Rows are points. To make a cloud, some directions were put in groups of two or more. Within a group, all points are equally far from the middle, so they leave a hole (a ring in 2 directions, a hollow ball in 3). The other directions are filled evenly. Then the cloud was stretched, turned, moved and blurred a little. Count the holes, and give their numbers of directions, smallest first.

Cloud (13 x 2):
[[ 7.5 -4.6]
 [ 0.8  2.1]
 [ 7.1 -5.3]
 [-1.7 -2.3]
 [ 2.6  2.7]
 [-1.6 -2.2]
 [-1.5 -1.5]
 [ 3.6  2.8]
 [ 7.8 -0.5]
 [ 0.9  2.2]
 [ 4.2  2.7]
 [ 7.6 -4.5]
 [ 1.8  2.6]]
Holes: 1 (2)

Cloud, 19 rows:
[[ 0.8 -3.4  6.9]
 [ 3.4 -6.8 -2.5]
 [-4.9  1.3 -2.2]
 [ 2.8  1.0  6.2]
 [ 5.8  4.5 -0.8]
 [ 2.4  0.7  6.7]
 [ 4.0  2.5  4.1]
 [-5.1  0.1 -2.2]
 [-0.3  6.4  3.3]
 [ 5.9  4.2 -0.2]
 [ 3.4 -3.3  4.5]
 [-4.6  1.0 -2.6]
 [ 2.8  5.6 -4.9]
 [-2.2 -5.7  1.7]
 [ 4.4  2.0  4.0]
 [ 4.7  4.0  1.8]
 [ 0.2  3.0 -6.9]
 [ 2.4 -5.7  2.1]
 [-2.1  3.3 -4.1]]
Holes: 1 (2)

Cloud, 57 rows:
[[  3.4   0.5  -2.8  -2.8   1.6   1.4]
 [ -3.9   4.8   1.8  -3.9   6.0  -1.8]
 [ -9.4   4.8   0.5   6.6  -1.1  -6.5]
 [ -1.0   7.1   5.6   1.4   1.9  -1.0]
 [ -6.2  -3.0   2.0  -3.1   0.9  -3.3]
 [  3.1  -6.1   4.5  -1.6  -1.2   5.4]
 [ -2.8  -4.8  -1.6   1.0   0.3  -4.7]
 [ -3.6  -2.7   3.6   2.3   1.5  -2.7]
 [ -3.1  -3.0  -3.5   1.5  -5.1  -1.7]
 [ -6.4  -1.7   4.3  -6.9   1.8  -3.6]
 [ -5.5   1.6   2.3   8.2   2.5  -2.4]
 [ -0.4   0.0   3.3   1.8  -6.1   2.6]
 [ -4.0   3.7   0.5   4.6  -2.5  -6.9]
 [ -2.0   1.4   4.4  -1.0  -3.4   4.0]
 [ -4.8   4.2  -1.1  -0.7  -6.7  -0.5]
 [ -2.7   1.0  -0.9  -2.1   6.1   2.5]
 [  3.9  -1.2  -3.4  -5.6  -3.9   0.4]
 [  4.7  -5.4  -1.8  -4.3   2.2  -6.7]
 [ -0.8   0.1  -0.2  -5.0   4.9   3.5]
 [  7.1  -1.0  -2.0  -7.0   3.8   0.0]
 [ -0.3  -0.3  -5.0   0.7   5.1  -2.3]
 [ -7.7   5.5   2.7   0.0   1.6  -6.5]
 [ -5.1   0.3  -5.7  -0.7  -1.1   1.2]
 [  4.0   4.0  -0.7  -2.7   0.5  -1.2]
 [  0.7   4.9  -2.4  -3.0  -2.9  -0.3]
 [ -0.8  -0.9  -1.9   3.1   2.0   4.8]
 [ -1.6  -0.1   3.9   1.8   5.8  -1.2]
 [  5.8  -1.4  -1.3   0.1   4.1  -1.2]
 [ -5.6   0.3  -0.9  -9.2   2.5   1.7]
 [  4.6  -3.6   0.8 -10.6   1.0   3.0]
 [ -3.1  -5.7  -6.8  -4.4  -1.7  -6.0]
 [ -1.9   4.7  -4.7   1.4   1.3  -2.8]
 [ -6.2   1.5  -3.9   8.2  -5.3   2.9]
 [ -4.5   5.0  -4.6   3.0   0.3  -7.8]
 [ -1.4   2.3  -3.6   6.9  -1.0   3.0]
 [ -1.6  -4.5  -2.8  -9.1  -0.6  -1.1]
 [ -9.3   8.2   2.5  -0.3   3.6  -5.2]
 [ -7.0   1.4  -6.9   6.2  -1.4   2.4]
 [ -1.3   0.9  -3.4   4.4   2.3  -4.7]
 [  0.0   2.7  -0.1  -1.7   4.6  -2.0]
 [ -0.9  -4.5   1.7  -7.6   1.6  -5.0]
 [ -4.4   3.9  -0.6   4.5   3.3   2.2]
 [ -8.5  -0.2  -2.0  -0.2  -3.8  -1.8]
 [ -7.6   4.0  -2.2  -1.5   2.1  -8.6]
 [ -5.1   5.7   5.5   5.8   3.8   3.9]
 [  2.6  -3.4  -0.8  -5.1   0.5   3.7]
 [ -3.8   1.5  -0.9  -2.1   7.3   0.8]
 [-11.0  -1.7  -1.1   6.1  -2.5  -0.6]
 [ -5.4  -4.6  -3.2   1.5  -2.0  -3.3]
 [  0.7  -1.7   4.8   0.0  -5.4   1.9]
 [ -1.5   3.8   3.4  -1.4   5.0   1.8]
 [ -1.4   6.7   1.5   3.5  -0.5   1.5]
 [ -5.5   2.9   3.9  -1.8  -3.8   2.4]
 [  2.4  -2.3   4.1  -0.1  -5.2  -2.6]
 [ -3.4   0.3  -6.0   2.6   2.8  -6.8]
 [  4.1  -2.4  -3.6   0.8   3.0   3.1]
 [ -1.0   0.5  -2.2  -6.0   7.1  -4.5]]
Holes: 1 (2)
